Every row gives one point. The window is the flat piece filled in between its corners: a triangle in 3 columns, a solid with four corners in 4, and so on. A path goes straight from each point to the next, and from the last back to the first. After which points does the path pass through the window?
In the rows, zero is written as 128.

Window, 4 rows:
[[148 102 148 142]
 [134 148  78 165]
 [132  61 142  92]
 [ 95 197  90 179]]
Path:
(1): [136 187 102 107]
(2): [148 165  92 158]
(3): [103  90  80 167]
(4): [113 103 112 157]
(5): [144 121  97 107]
(6): [158 139 133 104]
(7): [112  94 130 171]
(8): [ 80  96  93 173]
(9): [168 173  73 123]
(10): [140 230  91 146]
(11): [ 68 150  97 197]
(12): [ 92  79 128 168]
(13): [184 129 123  97]
(14): [133 200  91 167]
(15): [ 96 150  81 207]
(16): [100 133  95 164]
Through the window after points: 2, 6, 10, 12

Window (6 x 6):
[[122 110 183 104 117 188]
 [105 121  70 157  49 160]
 [ 77 123  62  57 100 117]
 [168 126 154  71 112 117]
 [ 65  84 109 190 139 162]
 [ 85 148 112 238 135 218]]
Path:
(1): [117 129 171 107 122 144]
(2): [ 69 140  98 140  83 140]
(3): [138  96  29  94 144 160]
(4): [145  98  85 136 124 163]
(5): [ 93 132 128 131 102 117]
(6): [ 69 140 129 177  95 135]
(7): [118 118  83 154 118 175]
(8): [150 104 128 109 150 154]
Through the window after points: none

Window (8 x 8):
[[ 82 190 178 169 161  80 117  70]
 [ 92  77  73 108  69   7 137  75]
 [138 115 150 171 108 129 155 125]
 [165 142 103 164 128 144 149 136]
 [129 102 149 101 109 124  75 185]
 [128 118 117 170 106 140 100 121]
 [112 123 131 140 143 164 159 115]
 [104  75  96 167 134 126 168 170]]
Path:
(1): [100 138 118 154 103 139 155 126]
(2): [ 99 155  82 177  81 110 110 165]
(3): [132  94 142 143 128 118 122  94]
(4): [139 110 152 147 159 104 104  97]
(5): [ 92 185 138 166 103 114 140 100]
(6): [ 88 174 121 119  86  99 171 130]
(7): [115  85 112 181 144  74 128  67]
(8): [155  93 104 155 149 127 119 128]
(9): [105 135 135 142 102 141 139 145]
(10): [119 173 107 154  92 135 166 143]
(11): [115  99 132 138 145 143 138 109]
(12): [133  98 128 138 137 137 145 114]
(13): [101 139 135 142 126 152 136 137]
(14): [110 174 115 154  87 149 163 155]
(15): [139  73 137 149 156 120 137  94]
(16): [148  79 127 175 173 107 156 107]
Through the window after points: 2, 8, 10, 12, 14

Window, 8 rows:
[[124  83 121 113 119 135 104 110]
 [177  81 178 140 164 141 147 114]
 [119  74 109 125 117  97 182 130]
 [ 57 147 114 119 105  91 139 155]
 [126 193 112 119 127 249 160 120]
 [108 160 110 160  90  98 140 120]
 [153  97 132 187 170 209 134 113]
 [125 122  81 118 121 115 118 163]]
Path:
(1): [142 109 144 143 116 139 141 153]
(2): [134 105 128 137 155 139 131  93]
(3): [103 143  96 115 174 104 149  99]
(4): [142  99 119 134  80 161 136 177]
(5): [130  95 117 151  83 162 119 154]
(6): [125 115 103 116 160 119 133 120]
(7): [116 115 120 137 183 136 130  92]
(8): [154 105 157 156  97 183 153 135]
(9): [118 108 142 134  94 167 137 156]
(10): [127 134 108 131 149 155 160  95]
(11): [112 122 103 138 144 118 147 103]
(12): [124 105 126 132  73 119 149 159]
(13): [104  72 115 151  68 133 171 147]
(14): [136 114 111 105 171  88 153 107]
(15): [120  98 112 134 138 112 135 105]
(16): [131  96 146 132  91 122 113 155]
Through the window after points: 1, 3, 5, 11, 13

Window, 9 rows:
[[169 157  43 131 147 144 112  93 115]
 [121  86 128 105  88 150 147  93  88]
 [105 111  82  69  62 164 116  69 175]
 [109 144  48 151 149 120 192  84 136]
 [136 131 189 134  95 127 123  66 183]
 [ 73 158 231 108 110  72 143 168 136]
 [ 96 167 149  75 132 182 159 147 160]
 [ 30 167 168 155  89 147 171 181 153]
 [190  61 179 106 178  94  79 151 141]]
Path:
(1): [ 59 142 137 114 115 167 121 137 151]
(2): [119 131 135 121  76 124 158 106 163]
(3): [162  98 133 128 103 131 206 208 142]
(4): [ 97 127 190 119 150 116  57  82 155]
(5): [ 92  97 236 139 198 114 163  36 163]
(6): [118 157 134 130  64 139 126 133 162]
(7): [136 124 136 121 107 147 151 125 153]
(8): [  8 141 136  84 160  96 136  72 149]
(9): [ 94 119 126 105 140 155 126 112 118]
(10): [125 155 114 121  97 117 163 136 139]
(11): [175 170 144 129 120  99 185 108 174]
(12): [ 59 101 137 141 133 164  92 102 119]
Through the window after points: 1, 3, 5

Window:
[[139 144 139 148 187 114 141 137 139 113 101]
 [121  95 115 190 127 120 124 127 119 116  87]
 [151 138 122 162 168 157 127  96 126 146 153]
 [168 158 133 118  98 108 111 166 109 106 131]
 [ 88 145 105 144 102  83 142 136 177 147 138]
 [115  63 173 118 102  75 124 175 118 133 141]
 [140  94  93 175 166  64 124 139  93 151 108]
 [133 175 103 126 167 143  49  81 157 163  90]
 [103 124 110   7  65 140 199 146 156 106 162]
 [135  95  93 150 168 148  73 171 160 148 130]
 [193  99 140  39  73 147 159 164 186 144 138]]
Path:
(1): [149  93  95 138 157 108 112 116 154 125 160]
(2): [130 137 137 111 127 126 113 167 138 151 106]
(3): [124  81 120 169 125 161  99 177  83 215 106]
(4): [141 135 111 148 162  82 112 115 183  80 132]
(5): [147 103 117 109 119 110 105 123 136 127 141]
(6): [138 122 142 123 135 134 156 165 122 133 108]
(7): [122 128 121  76 101 134 167 187 105 151 127]
(8): [120 118 104  76 106 114 147  98 180 102 152]
(9): [155 105 116 120 130 106 105 119 148 112 135]
(10): [149 115 126 113 134 151 143 169 137 152 117]
(11): [101 158 143 159 150 136 135 164  66 181 121]
(12): [158  90 126 119 100  94 117 143 157  94 122]
(13): [188 104 112 144 106  70  78 141 169  86 153]
(14): [104 120 130 110 133 162 156 149 127 172  96]
(15): [103 155 109 154 135 118 108 156 123 155 118]
(16): [165 105 133 101 134 101 115 109 146 103 126]
Through the window after points: 7, 11, 13
